Each row is a point. Any point is a mix of the corners, with weights that add up to 1. It lies inside the corners' shape when no weight is negative. Is each point inside? If not, which corners have a negative weight?

Corners:
(1): [ 1.28 -1.65 -2.18]
(2): [ 2.22 -2.74  0.98]
(3): [-2.19  2.83  1.22]
(4): [-3.21  0.56 -0.84]
Points:
[-1.69  2.08  0.98] => inside
[ 2.93 -1.79  0.11] => outside (4)
[ 1.69 -2.26  0.76] => inside
[-0.33 -0.10  1.82] => outside (1)
[ 1.25 -1.69 -0.64] => inside
[ 1.62 -2.12  0.44] => inside
[-1.92  2.37  1.00] => inside
[ 0.31 -0.50 -1.14] => inside

Corners:
(1): [ 2.79 -2.74  2.15 -0.09 -0.61 -2.96 -0.59 -0.86 -2.61]
(2): [-1.50 -0.90 -2.84 -2.03  4.97 -1.29 -1.14 -0.88 -1.61]
(3): [-0.62  0.55 -3.68 -0.16 -1.18 -0.19 -1.13 -1.22  0.94]
(4): [-0.97 -0.77  4.51  0.11  2.95  2.45 -1.05 -0.46  0.07]
(5): [ 2.57 -3.25 -1.26 -0.19 -1.85  2.74 -0.77  1.47 -0.15]
(6): [ 0.00  4.85 -2.41 -1.04 -1.66  1.43  2.51  3.26  2.94]
(7): [ 1.02 -2.67 -2.05 -2.77 -3.35 -3.46  1.17  0.17  2.70]
(8): [-1.33  0.11 -4.00 -1.67 -2.84  0.99  1.87 -2.13  0.34]
(9): [-3.21 -0.29  3.39 -0.30  0.99 -0.11  0.01  2.14  0.81]
(10): [ 0.85 -1.81 -1.63  0.18  2.79 -1.58  0.81  0.01 -0.22]
Points:
[ 2.74 -2.26 -0.90 -1.58 -1.95 -0.30 -0.27 -0.33 -1.16] => outside (3, 9, 10)
[ 0.00 -0.38 -2.82 -1.17 -1.01 -0.23  0.93  0.54  1.27] => outside (1, 4)
[-0.07 -0.88 -0.61 -1.13 -0.57 -0.45  0.82  0.45  0.53] => outside (3)
[-1.11 -0.19 -1.02 -0.99  0.89  1.08  0.25 -0.12  0.60] => outside (1)
[-0.60 -0.15 -1.60 -1.03  1.65 -0.67  0.28 -0.25  0.01] => outside (5)
[ 1.15 -0.90 -1.92 -0.68 -0.42  1.07 -0.13  2.32  1.14] => outside (1, 4, 8)
[-0.01 -1.96  0.60 -0.59  0.21 -0.94 -0.89 -0.65 -0.81] => outside (6, 10)
